Every row gives one point. Each table stands for the endless flat space through its points: a line for two points, a plane for three, and so on. Write the one point that lies in both, or say that there is none.

First, 2 rows:
48, 175, -166
102, 227, -180
Second:
122, 188, -132
-66, 240, -296
They share: 75, 201, -173

First (5 x 8):
37, -145, 126, 74, 130, 69, 199, -228
44, -258, 149, 266, 105, 39, -26, -179
82, -126, -11, 118, 281, 347, 42, -205
-5, -333, 248, 276, 45, -107, 37, -202
164, -63, 220, 42, 11, -53, 183, -41
Second, 2 rows:
113, -222, 214, 59, 210, 175, 0, -90
123, -264, 261, 24, 254, 215, -44, -60
They share: 93, -138, 120, 129, 122, 95, 88, -150

First:
-47, -121, -165, 92, -32, 49, 95, -195, 25, 44, 16
-54, -121, 46, -68, 159, -112, 61, 310, -316, 40, -10
-64, -147, -160, 60, -23, 25, 42, -203, 45, 87, 58
177, 5, -181, 90, 188, -56, 2, 48, -42, -165, 68
-53, -319, -59, 13, -192, -126, -21, -97, -301, 31, -182
Second, 4 rows:
-8, -95, -245, -169, -32, -126, -30, -125, -64, -78, -54
-18, -98, 34, 296, -6, -63, 0, 25, -123, 5, 121
-46, -192, 73, 301, 43, 7, 13, 131, -83, 33, 39
14, -148, -185, -93, -3, -97, -13, -81, -119, -31, -53
They share: 11, -161, -107, 30, 10, -73, -3, -31, -135, -4, -16

First:
-2, -162, -56, 149, -68, -46, 93, -134, 132, -37, 44, 60, 44, 214
77, -229, 31, 135, -59, 57, 105, -196, 228, -12, 131, 200, 42, 51
-4, -178, -149, 210, -58, -83, 159, -14, 145, -96, 55, 131, 99, 135
-65, -105, -197, 8, 5, -150, 192, -72, 85, 233, -11, 168, 110, 184
Second (2 x 14):
63, -275, -167, -15, -21, -156, 131, -149, 148, 108, -12, 163, 95, 204
-42, -146, -92, 84, 45, -90, 182, -8, 166, 144, 84, 223, 152, 99
They share: no point

First:
-88, -105, 219, 15, 82, -266, 184, -6, -238, 208, 150, 3, -134, 63, -23, -52, -8, -275, 30, 389, 144, -78, -47, -87
68, -117, 55, -33, 194, -158, 204, -110, -254, 168, -6, -197, -138, 167, 21, -244, 176, -451, -166, 489, -24, -158, -143, 21
111, 1, 290, 54, 118, -26, 264, -213, -57, 234, 111, -307, 41, 178, 115, -177, 26, -192, -17, 226, -252, -303, 17, -151
-168, 7, 424, -93, 81, -248, 331, -346, 100, 169, 321, -143, 12, 143, 119, -102, -11, -109, -136, 102, 45, -76, -7, -133
-30, 22, 245, -78, -26, -92, 216, -267, 57, 258, 138, -253, -46, 271, 79, -156, 158, -39, -116, 85, -135, -201, -118, -43
-321, 34, 283, 25, 181, -241, 124, -190, -138, 55, 318, 107, 83, -187, -10, -126, -73, -149, -41, -5, 49, 38, 227, -278
Second (4 x 24):
9, -89, 196, -195, -98, -404, 216, -207, -192, 217, 151, 34, -131, 300, -131, -174, 342, -188, -266, 86, 117, -16, 22, 82
-394, 134, -8, 76, 320, -77, 186, -349, 89, 114, 268, 32, 69, -121, 8, -69, 112, -157, -208, 244, 28, -69, -186, -35
-298, -18, 186, 44, 242, 14, -19, -31, -170, 43, 102, -216, -39, -193, 164, -262, -188, -232, 85, 172, -106, -50, 19, -346
2, -139, 268, -170, -70, -284, 75, -28, -301, 117, 28, -115, -171, 176, 29, -255, 94, -226, -37, 40, -11, -9, 135, -167
They share: -175, -18, 148, -61, 100, -201, 135, -182, -124, 138, 159, -45, -59, 53, -6, -178, 124, -195, -141, 146, 26, -38, -23, -80

First, 7 rows:
15, 22, 329, 68, 206, 20, 216, 45, 351, 212, -22, 89, 107, 56, 195, 195, 10, -137, -52, -176, -118, -69, 72, -63
120, 74, -25, -361, 179, -37, 298, 74, 232, 324, -140, 387, -23, 360, 6, -147, 185, 42, 289, 62, -283, -155, 148, -22
0, 166, -315, -383, 168, 168, 1, -35, 32, 160, -387, -26, -173, 317, -8, -52, 387, -97, 256, 328, 147, -325, 284, -19
-82, 401, -120, -149, 54, 81, 130, 27, -24, 100, -160, 109, 60, 116, 47, 50, 228, -195, 2, 297, 66, -299, 38, -189
42, -58, 37, -216, 371, 107, 102, -20, 324, 306, -160, 162, -31, 209, 62, -61, 95, -26, 193, -52, -79, -176, 196, 177
-217, 45, 163, 30, 386, 153, 280, 311, 229, 270, 139, 413, 253, -91, 174, 98, -158, -327, -238, -70, -191, -4, -194, 85
106, 360, 213, 149, 181, -114, -76, -26, 313, 102, -227, 319, -26, 137, -53, 166, -67, -72, -2, -45, 42, -498, 198, -94
Second, 3 rows:
-125, 220, 101, -140, 183, 217, 213, 156, 202, 306, -117, 116, -34, 248, 238, 56, 110, -284, 19, 42, -10, -207, 156, 47
7, 302, 15, -146, 263, 285, 277, 190, 358, 120, -79, -10, -176, 76, 16, 32, 110, -78, 219, -18, 110, -71, 198, -67
111, 36, -87, -48, 113, 11, 25, -2, 160, -22, -293, 48, -40, 62, -88, 144, 220, -136, 119, 222, 50, -149, 182, -125
They share: no point
